Each row of a before or after table is a point. The points were changed in one or more steps. Then noise was added and the rows were shuffled. The steps act on columns, c1 being the first. Write out the steps. A step turns or swaps two columns, mirrors them in a line or flattens them onto one, adds a multiple of one to another, or multiplies or shifts one. Angles are multiples of 10 degrees, from the lower column toward the higher: turns from -170 to 170, lines from 10 to 170 but not 90. Use the fewest steps. Two steps may share a column if one is a turn and the other turns, adds or multiplies; they go together, in the order done. Otherwise the lowest column goes first.
In the rows, zero is written as 128.

Before (13 x 3):
[[175  94  59]
 [115  86 185]
 [193 118 182]
 [173 180 146]
 [110  38 150]
 [ 87 115  72]
 [ 75 103 122]
 [162 158  91]
 [130 147  70]
 [127  96 184]
 [196 139  81]
 [142 146  68]
 [143 126 158]]
After:
[[ 61 148 164]
 [130 147 159]
 [112 108  92]
 [ 95 116 114]
 [122 106  94]
 [ 82  91  66]
 [148 112 106]
 [144 142 153]
 [179 121 115]
 [170 101  79]
 [112 140 149]
 [ 63 110  96]
 [ 83 151 161]]
Steps: multiply c1 by -1; flatten c2 and c3 onto the line at 60 degrees

Before:
[[234 177  42  92 137 139 174  77]
 [141 136 144 182 109  80 222  55]
 [184 133 121  92 151 139 124 169]
 [167 182  65  90 170 141 145 122]
 [ 81  92 189 129 137  64  75  88]
 [112  78  98  64 142 154 106 137]
 [ 83  86 127 188  91  76  96 118]
 [141 185 124 159  74  97 181  60]
 [134  75 185 112  83  88  86 103]
 [141  93 174 122 138 171  70 102]
 [ 96 130 162 107 105 120 116 117]]
After, 11 rows:
[[121 108 142 188 103  78 225  56]
 [175 202  64  94 146 141 147 122]
 [ 95 120 190 128 159  61  74  87]
 [122  99  94  63 145 161 111 139]
 [112 139 124 160  73  98 180  60]
 [224 131  46  89  82 138 174  72]
 [ 71  76 128 190 115  76  92 115]
 [110  30 180 119  91  82  86 113]
 [184 129 120  91 123 139 123 172]
 [ 85 129 162 103 121 118 118 118]
 [149  95 171 123 127 170  70 103]]
Steps: turn c1 and c5 by -30 degrees; add 1 times c5 to c2

Before (11 x 12):
[[167 125  68  92 174  79 107 156 150 118  76 172]
 [107 148 158 112 153 113  94 118 141 149  90 154]
 [100  90 130 150 129 119 150 150 160 173 114 153]
 [116 151  98 166 168  76 140 100  99 143 115 144]
 [110 124 104 162 117  94 185  89 119 122 122  64]
 [121 128 119 139 156 118 132 145 155  89 118 133]
 [123 103 104 118 146 126 171 135  91  89 125 109]
 [124 102 155 126 143 126 189 127 141  97  98 144]
 [127 130 120 170 179 139 183  69 118 160 125  81]
 [ 89 153 126  87 184  99 159 131 144  98 109 110]
 [182  76 157 161 114  92 183 128 100 134 186 132]]
After, 11 rows:
[[ 91 153 119  77 196 101 157 130 132  98 109  78]
 [126 130 123 183 181 141 185  69 127 158 125  27]
 [110 122 110 174 120  95 184  86 134 122 123   8]
 [100  91 117 156 139 120 152 152 131 174 113 130]
 [121 100 118 116 148 126 171 136 135  90 123  67]
 [105 149 151 109 177 112  92 118 121 146  93 189]
 [182  77 162 172  73  92 182 129 118 133 185  77]
 [164 124  68  81 208  78 106 155 149 118  78 195]
 [116 153 111 178 177  75 139  99 134 144 113 133]
 [123 128 113 142 164 119 131 143 136  92 118 126]
 [123 101 147 124 167 127 185 127 124  98  99  85]]
Steps: flatten c3 and c9 onto the line at 160 degrees; multiply c4 by 1.3; add -0.7 times c11 to c5; add -1 times c7 to c12

Before (13 x 18):
[[166  82 139 102  70 156 142 151 166 127 157 113 133 101 127 155 127 105]
 [118 172  84 164 177  87 188 185 145  94 137  69 119 173  75 112 147 147]
 [ 96 136 196 171  96  38 137  95  98  85  81  84 128 107 120 164  83 127]
 [ 91 171 194 185 146  57 162  91  40 109 143 116 161  85 113 173  69 139]
 [103 159  86 183 173  65 123 153 106 121 119 126  98 139 107  88 106 121]
 [ 88 161 103 168 195 107 118 150 151 135 157  59 107 162  49 112 136  79]
 [142 136  70 134 196 149 120 166 166 102  92 105 152 189  65  84 120 141]
 [141 205 120 188 186  97 155 158 156 116 131 118  82 189  18  98 135 144]
 [184  51 154  87 116  91 121 163 111 119 151 105 148 132  99 134 123 120]
 [147  66 178 123 113 141 157 190 139 131 155 107 129 168 127 134  79 107]
 [125 167 141 122 155  35 194  97  59 154  66 121 126 131 113 186  82 118]
 [149  57 153 151  61 161 126 146  98 125 148  92 139 168 114 132 147 121]
 [167  40 129  96 111 163 142 127 127 101 184  80  84 141 113 143  92 116]]
After:
[[142 138  70 119 197 149 116 167 104 168 102  97 153 189  61  85 118 144]
 [166  76 139 189  70 155 145 152 125 166 119 159 132 102 128 152 128 107]
 [ 96 176 197 131  97  38 136  92  85  97  78  90 127 106 122 163  69 128]
 [105 196  86  98 171  65 122 151 123 109 125 119  97 137 106  90  98 122]
 [ 87 183 103  90 195 104 119 147 135 152  66 168 107 162  50 110 136  79]
 [151 113 151 242  61 162 126 142 126  98  96 152 137 170 117 133 153 120]
 [141 224 120  32 185  98 159 161 115 158 120 132  82 188  17  99 137 142]
 [146  88 178 218 115 142 157 190 130 143 113 158 130 171 129 134  63 108]
 [168  51 127 249 109 163 138 126 101 130  93 188  82 140 113 144  81 116]
 [ 89 208 193  84 142  53 162  91 109  40 118 141 158  83 110 174  54 141]
 [127 145 142  70 155  33 197  97 152  60 110  65 123 131 110 187  69 120]
 [122 185  83  74 176  86 189 188  96 146  70 146 120 172  76 113 149 149]
 [183  47 155 232 113  91 121 163 125 111 105 154 148 133 100 134 118 122]]
Steps: multiply c2 by 1.6; turn c2 and c4 by -70 degrees; swap c9 and c10; mirror c11 and c12 in the line at 40 degrees; multiply c17 by 1.3
